Each row of a before or after table is a point. One or more steps were done to the points. Then noise was added and the rows were shuffled. The steps act on columns, c1 being the first. Write out the steps. A step turns or swaps two columns, mirrors them in a line or flattens them onto one, adds a multiple of one to another, or multiplies or shifts one. Angles are multiples of 10 degrees, from the lower column toward the higher: turns from -170 to 170, lines from 10 to 170 but not 90. Use the fewest steps. Two steps may share a column if one is a turn and the other turns, adds or multiplies; they go together, in the order done. Otherwise the lowest column goes first.
(in the rows, 128 means zero)

Before, 14 rows:
[[180 170]
 [141 113]
 [138 139]
 [ 88 124]
 [144  97]
 [107  91]
 [ 85  67]
 [117 146]
 [106  71]
 [106  53]
 [130  95]
 [147 104]
 [ 69 103]
 [127 103]]
After:
[[128  89]
 [129 196]
 [129  71]
 [129 103]
 [128 122]
 [127   9]
 [128  88]
 [127  90]
 [130 157]
 [127 146]
 [128  36]
 [127  76]
 [127  78]
 [127  30]]
Steps: multiply c1 by 0; multiply c2 by 1.6

Before, 10 rows:
[[151 100  80 127 156 121]
 [118 145 105 140 100  80]
 [ 91 127  96 136 121 104]
 [109 158 137 162  91 135]
 [107 116 116 158 129  97]
 [120 147  78 155 143  91]
 [143 123 110 137 164 117]
 [184 110 153 139 162 162]
 [118 139 138 179  84 117]
 [139 115 144 175 104 161]]
After:
[[107  95 136  81  33 154]
 [145  98 153 109  84  95]
 [157 176 185 130 102 104]
 [110 203 136  93  38 115]
 [130 126 161 137 109  83]
 [145  58 169 154 157 145]
 [144 116 147 129 150 134]
 [127  82 112 107 145 193]
 [132 156 144  79   8 114]
 [164 171 154 128  84  94]]
Steps: turn c1 and c6 by 60 degrees; multiply c2 by 2.5; add -1.5 times c4 to c5; turn c3 and c4 by -150 degrees

Before (8 x 11):
[[118 121 132 102 159  98 202 138 129 194 131]
 [172 108 159  65 143  77 118 157  74 134 117]
 [126  95 157 112  81 137 117 150  68 147 195]
 [ 74 118 160  88 112 117 158 134  90 133 133]
 [104  89 117  45 143 126 149 117 152 208  45]
 [115 103  92  65 132 201 135 168 187 164  62]
 [ 86 213 155 156  78 144  86 172 181 174  61]
 [ 80 146 161  83 122 150  83 112 138 143 134]]
After:
[[115 193 135 110 195 120  53 118 155 113 135]
 [124 154 120 148  30  71 129  87  93 152 234]
 [115 171 190 178 131 211  92 127  82 140   5]
 [ 78 131  94 194 112 148 148 118 109 103 178]
 [102 219 128 189 161 148  72 143 138 136  25]
 [ 72 136 102 145  98  93  84 101 123 137 182]
 [ 88 140 135 125  32 183 180  74 132  39 108]
 [173 142 123 190 151  56 103  86 159 144 159]]
Steps: turn c2 and c10 by -110 degrees; add 1.5 times c3 to c11; turn c3 and c8 by -140 degrees; turn c4 and c7 by 150 degrees; multiply c5 by 2; turn c6 and c9 by -70 degrees

Before:
[[160 149  38  68 108 161 143 102 155 139  96 114 169 117  78 162  84 172]
 [142 146  80  72  53 150 120 120 140 166  40  79 133  67 132 102 120 200]
 [ 93 199  77 149 105 217 144 109  83 131  93  75  60  75 142  88 105 144]
 [144 110  95 100  78  85  77  30 161 102 132 184 166 148  98 162 160 190]
 [194 120  56 149 146 126  37 106 192 115 149 178 101 128 146 145 183 118]
 [123 163 145 167 138 178 138 180  98 155 182  88  92  71 170  93 125 136]
 [161  95 137 170 205 100  58 133 103 127  92 144  66 206 197 103 130 101]
 [122 160 132 124 105 178 118 141  79 165  81 133  86  45 133 105  78  88]
 [186 135 207 179 191 144  71 151 110  82  50 141  58 150 135 122 149 141]
 [192  91 158 160 139 114  93 120 159 100 127 141  46 181 116  73 150  93]
 [121 140  43 104  71  84  96  83 174 168 106 104 115  94  56 197 117 193]
 [173 120 140 124 130 115  83 177 105  50  81 129  46 175 190 151 133  91]
 [210  51 120 179 178 127  51 144  66  64 119 120  56 140 159 112 137 105]]
After:
[[141 138  52 161  76 143 112 196 121 173 105 109 114 199  50 196 170  96]
 [ 76 113  92 134  78 195 117 205 158 114 133 160 145 150  99 171 155  59]
 [ 68 123  54 144 149 144  43 136 181 117 148  89 181 123 139 119 188 135]
 [105 132 204 156 191 121  96 102 151  74  50  58 188 119 138  85 118 109]
 [116  90 135 138 207 106  83 152 126 127  91  73 178  50 199  78 101 100]
 [131 115 144 135 136  82  83 110 136  48  88  50 182  64 189 143 105 126]
 [ 97  48 121 146 187 121  52 122 137  67 118  30 163 107 159  82  75 131]
 [153 159 133 106 106 141  62  82  83 162  77 112 163 158 127 112  83 214]
 [114  92 160 106 142 132 101 141 149 105 121  52 188  67 107  60 163 129]
 [ 90 144  48 121 116 172 156 109  81 139  97 123  88 161  79 193 155 102]
 [215 203  76 113 111 196 136  62 101 131  89  84 137 182 142  85  81 150]
 [166 163 145 125 141 107 113  58 123 157 173  90 122 175 168  70 100 155]
 [140 146  84  72  51 143 129 113 116 164  43  97  89 224 131 158 146 117]]
Steps: turn c12 and c13 by 130 degrees; turn c1 and c12 by -140 degrees; turn c4 and c16 by -50 degrees; mirror c6 and c8 in the line at 150 degrees; turn c14 and c18 by -140 degrees; add -0.7 times c18 to c7; swap c9 and c17
